Each row is a point. Each copy is the shape, with its points in the same order, turned, moved and blurred by noise. Is it also mirrored, or only turned?

Shape, 7 rows:
[[ 31   6]
 [-48 -18]
 [-24  -8]
 [ 34 -28]
 [-20 -36]
 [-23  13]
 [ -9   8]]
Copy 1, 7 rows:
[[ 17  36]
 [ 12 -49]
 [  9 -19]
 [ 45  25]
 [ 28 -26]
 [-10 -16]
 [  2   0]]
Copy 1 is: only turned
Copy 2:
[[-25  -1]
 [ 49 -39]
 [ 29 -20]
 [-33 -32]
 [ 17 -55]
 [ 25  -5]
 [ 13  -4]]
Copy 2 is: mirrored
Copy 3 (7 x 2):
[[-27 -13]
 [ 35  41]
 [ 13  27]
 [ -1 -33]
 [ 35   9]
 [ -3  38]
 [ -6  22]]
Copy 3 is: mirrored

Shape, 7 rows:
[[ -8  11  -6]
 [-24 -16 -22]
 [-15 -40  14]
 [ -9   2  38]
 [-22   7 -15]
 [ 15 -21 -34]
 [ 10  73 -14]]
Copy 1 (7 x 3):
[[-15   9 -12]
 [-48   3 -28]
 [-45 -30   6]
 [-12  -4  29]
 [-29  18 -19]
 [-18 -20 -45]
 [ 35  54 -23]]
Copy 1 is: only turned
Copy 2 (7 x 3):
[[  9  16  11]
 [  8  28 -21]
 [-14 -10 -33]
 [-26 -13  15]
 [  4  33   2]
 [ 44   5 -17]
 [ 27  31  69]]
Copy 2 is: only turned

Shape:
[[-30 -22 -14]
 [  6 -31 -45]
 [ -9 -21  26]
 [  9  35   0]
 [  8  49  22]
 [  8  35  12]]
Copy 1:
[[ 11   7 -45]
 [  9  49 -26]
 [ 30 -20 -14]
 [-29 -17   6]
 [-29 -39  18]
 [-21 -26  10]]
Copy 1 is: only turned
Copy 2 (6 x 3):
[[  0 -19 -13]
 [ -4 -30  33]
 [ 30  15 -14]
 [-22  45   8]
 [-18  66  -3]
 [-15  52   2]]
Copy 2 is: mirrored

Shape (10 x 4):
[[ 31   2  16  -4]
 [-32  16  30   7]
 [ 26  -7  29 -25]
 [  5  43 -23  36]
 [ 41  34 -22  21]
 [-18  -8 -28 -24]
 [ 15  56  -4  21]
 [ 24   1  41  13]
 [ 34   2  29  13]
 [-26  36  -1  18]]
Copy 1 (10 x 4):
[[ 20 -12 -15 -20]
 [  6  17  38  11]
 [ 17 -37   7 -23]
 [ 26  41 -28  30]
 [ 39  16 -52   8]
 [-23 -25  -6  33]
 [ 52  29 -17  27]
 [ 24  -1  10 -42]
 [ 19   4  -8 -35]
 [ 16  26  14  40]]
Copy 1 is: mirrored
Copy 2:
[[  4  36   6  -3]
 [ 28  -2  33  41]
 [ 19  25  14 -22]
 [-14  23 -21  63]
 [-17  45 -30  31]
 [ -3 -34 -11   8]
 [  9  37 -24  55]
 [  8  46  32   7]
 [ -2  49  18   5]
 [ 15   2   6  59]]
Copy 2 is: mirrored
Copy 3 (10 x 4):
[[  6  31   5 -25]
 [-36 -10 -27   2]
 [ -2  14  15 -38]
 [ 10  45 -27  41]
 [ 21  62  -8  18]
 [  3 -13  30  25]
 [ -6  56 -17  25]
 [  1  19 -20 -39]
 [  8  31 -10 -35]
 [-23  20 -22  37]]
Copy 3 is: mirrored
Copy 4 (10 x 4):
[[ 12   3  11  31]
 [ 43 -19  -4 -25]
 [ 11 -24  -2  35]
 [ 12  37  41 -27]
 [ -2  34  48  10]
 [-26  -7 -17 -17]
 [ 15  15  54 -13]
 [ 44  -1   6  31]
 [ 30   7  16  32]
 [ 22   6  21 -38]]
Copy 4 is: mirrored

Shape (12 x 6):
[[  1  31  30   4 -22   3]
 [ 23 -25  12 -24  19 -18]
 [ 16 -38 -29  -1  -1   8]
 [-68  44  -6 -15  32  -5]
 [-22  22 -13 -44  43 -33]
 [ 20  20  35  12  -8  34]
 [-50  46 -45 -41  19 -11]
 [ 34 -19 -28  24 -32  -7]
 [ 48   1  -8  13   6 -11]
 [  4  -7  35  -2 -17   1]
 [ 14 -26 -15  21  21  -6]
 [ 24  -8  28  40 -29  -9]]
Copy 1 (12 x 6):
[[  6  62  12   6   1 -12]
 [-14  -9   0   0  20 -36]
 [  5 -11  20 -39   7   1]
 [-39  40 -46  18 -23  42]
 [-26   6 -63   1 -16 -10]
 [ 24  52  22  14  31   2]
 [-18  31 -71 -23 -32  29]
 [ 26   5  45 -38 -17 -18]
 [ 36  -2  13  -3  -2 -30]
 [ -9  41  25  -4  20 -17]
 [  8 -23  20  -1  -4   1]
 [ 13  35  61   3  -2 -22]]
Copy 1 is: only turned
Copy 2 (12 x 6):
[[-13 -21   1 -24  19  -7]
 [ 16   7  27  38  13  15]
 [ 23  30  10  16 -32  25]
 [ -6  -1  56 -19 -11 -78]
 [ 30 -12  68  21  -2 -42]
 [-15  12   2 -35  32  15]
 [ 25 -17  72 -20 -40 -57]
 [ 31   6 -28  -2 -27  28]
 [ 44   6  -6   2  16  17]
 [-22  -3   1   5  15  10]
 [ 27  37  -1  20  -7   0]
 [ -7  -1 -44   1  12  13]]
Copy 2 is: mirrored
Copy 3:
[[ -1  32  26   7   5  -7]
 [ -3 -36  -7 -36  -6  -1]
 [ 26 -15 -37 -28  -4  -7]
 [-35  -9 -25  58  -2  33]
 [-41 -33 -24   7 -22  46]
 [ 36  11  35   6  17   6]
 [-37   6 -46  36  -6  59]
 [ 46  23 -35 -25 -21 -24]
 [ 40 -13  -1 -24 -43  -6]
 [  8   5  16 -17  16 -22]
 [ 39 -30 -20  -8 -18 -15]
 [ 31  12  14   1 -11 -42]]
Copy 3 is: mirrored
Copy 4, 12 rows:
[[-18  -4  34   0   7   2]
 [ 33   2 -22  10  -3 -31]
 [ 17 -25 -45 -10 -10  -1]
 [-52  66 -21  -4  44   4]
 [  3  67 -22  23   8 -19]
 [-23 -39  28  13   8  -8]
 [-34  72 -34   8  -9  23]
 [ 27 -45 -17  -1 -15  40]
 [ 29 -23 -14  40  -3   6]
 [  1 -20  20 -17   3 -10]
 [ 27 -29 -44   5  16  11]
 [ 19 -45  28 -10  14  12]]
Copy 4 is: mirrored

Shape:
[[  6  34  29  -3  -3   5]
 [-43 -54  -7  -8  23   5]
 [ -5 -21  18 -35 -36  22]
 [ 16  42  38  36 -31  19]
 [-20  41 -35  18 -17 -19]
 [  1  -5   7  -9 -27  44]
 [ -7  -7   5   1 -15   5]
 [-25 -46 -17  19  22 -48]
 [ 35  13 -17  42  24  -9]]
Copy 1:
[[ -5 -15  31  -8 -15  17]
 [ 47  32  -1  56  24  29]
 [ 51   3   9 -10 -26  37]
 [ -7 -10  33 -46  -7 -22]
 [-39  18 -19 -28  18  31]
 [ 36  21  13 -20 -22  14]
 [ 19   7   3  -2   0  14]
 [ 16   6 -43  51  50  11]
 [-35   7 -21  14  -8 -33]]
Copy 1 is: mirrored
Copy 2, 9 rows:
[[ 14 -32 -27  16  -6 -18]
 [ 18  10  54 -33  -4  20]
 [ 51 -11  31  26  22 -19]
 [  8 -30 -36  62 -15  -2]
 [ -7  40 -40   7   0 -13]
 [ 12 -11  28  45  19 -14]
 [ 19   1  10  14  -4  -8]
 [ 22  34  22 -41 -50  13]
 [-31   1 -10  11 -58 -29]]
Copy 2 is: mirrored
Copy 3:
[[  3 -19  15   3  -9  36]
 [-37  29 -28 -31  13 -30]
 [-13 -20  13 -10 -33 -30]
 [ 25 -58  26  12  16  35]
 [ 49  -6 -42   0   3  33]
 [ -3 -25  10  18  -7 -25]
 [  3  -5   0 -12  -2  -3]
 [  6  42 -25 -67  23  -7]
 [ 39  27  18   2  45  28]]
Copy 3 is: mirrored
Copy 4:
[[ -7  42 -15   5 -14 -10]
 [-45 -24  49 -32  -2   9]
 [-53  30  19 -12  14 -48]
 [ 15  54   2  42 -24 -32]
 [ -1 -26 -23  16 -43 -35]
 [-49  29  19  25  -4 -34]
 [-20   7  16   3  -4 -24]
 [  7 -52  31 -31  12   1]
 [ 16 -15 -11  45  11  15]]
Copy 4 is: mirrored

Shape:
[[ 20  28 -23  23 -31 -34 -24  63]
 [-15 -38  -3  23  19 -32  30  49]
 [-19  10 -34 -30   4  19  31  11]
 [ 31  32 -11  29 -13   3  32  -9]
 [-25   6   2  -2  12  21 -42  48]
 [ 35 -54  34 -57  21  -3  13   0]
 [-20 -23  18  17  25  -6  47   7]
 [  3  17 -35 -17  24 -35  18  43]
 [-32  22  -2 -39   8  19  37  17]
 [ -2   6  -4 -53  26  -2  -5  14]
 [ 18 -57 -25   9 -18  37 -37   3]
 [-15   0 -22  20 -11  -4  -8 -20]
 [ 17  23  43 -28  -6   7  13   9]
 [-22   3  18  -6 -51 -47   7 -15]]
Copy 1 (14 x 8):
[[  2   1 -20  31  35  -3 -25  59]
 [ 27 -61  23  16  18  27  29  25]
 [ 14 -10  15  -9   1  56 -29 -25]
 [-30  23  -4   6  -8  64   4  39]
 [ 43   9  33  11  -5 -18 -23  17]
 [ 10 -16 -16  30 -50  11  51 -49]
 [ 12 -20  32  -6   1  53  46   6]
 [-14 -33  27  40  21  27 -24  -1]
 [ 21  11  31   5  12  51 -16 -40]
 [  0  -6  20  24 -13  10 -11 -44]
 [ 31 -22 -27 -27 -63  -2 -12  27]
 [ -8  -6  12 -37  -6  16  -5  25]
 [ 10  44 -10  28  -2  31  27 -18]
 [-14  11 -22 -31  47   3  39  -2]]
Copy 1 is: only turned
Copy 2 (14 x 8):
[[ 41  25 -38 -33 -44  55  -1   2]
 [ 13 -45   8 -27  28  46 -18  -9]
 [ -8 -17 -22 -11  -4 -36  14 -22]
 [ 49  18  16 -16 -25 -20 -15 -21]
 [ -4   3 -47  -4   9  10  -7  56]
 [-46  15  38  12  45  -3  27 -14]
 [ 22 -43  19  -5  34  -4 -21 -14]
 [ 20 -29  -9 -34 -22  16  37  -4]
 [  6 -30 -29  -2  31 -39  22 -15]
 [-12  -9  -6  15   3  -9  37  10]
 [-58  33   4 -26  -9   3 -53   5]
 [ -1  -8  -4   5 -33  -9 -38  -1]
 [ 22  35  -4  23  30 -20  12  -9]
 [ 13  -1 -21  61 -16  21 -23 -46]]
Copy 2 is: only turned
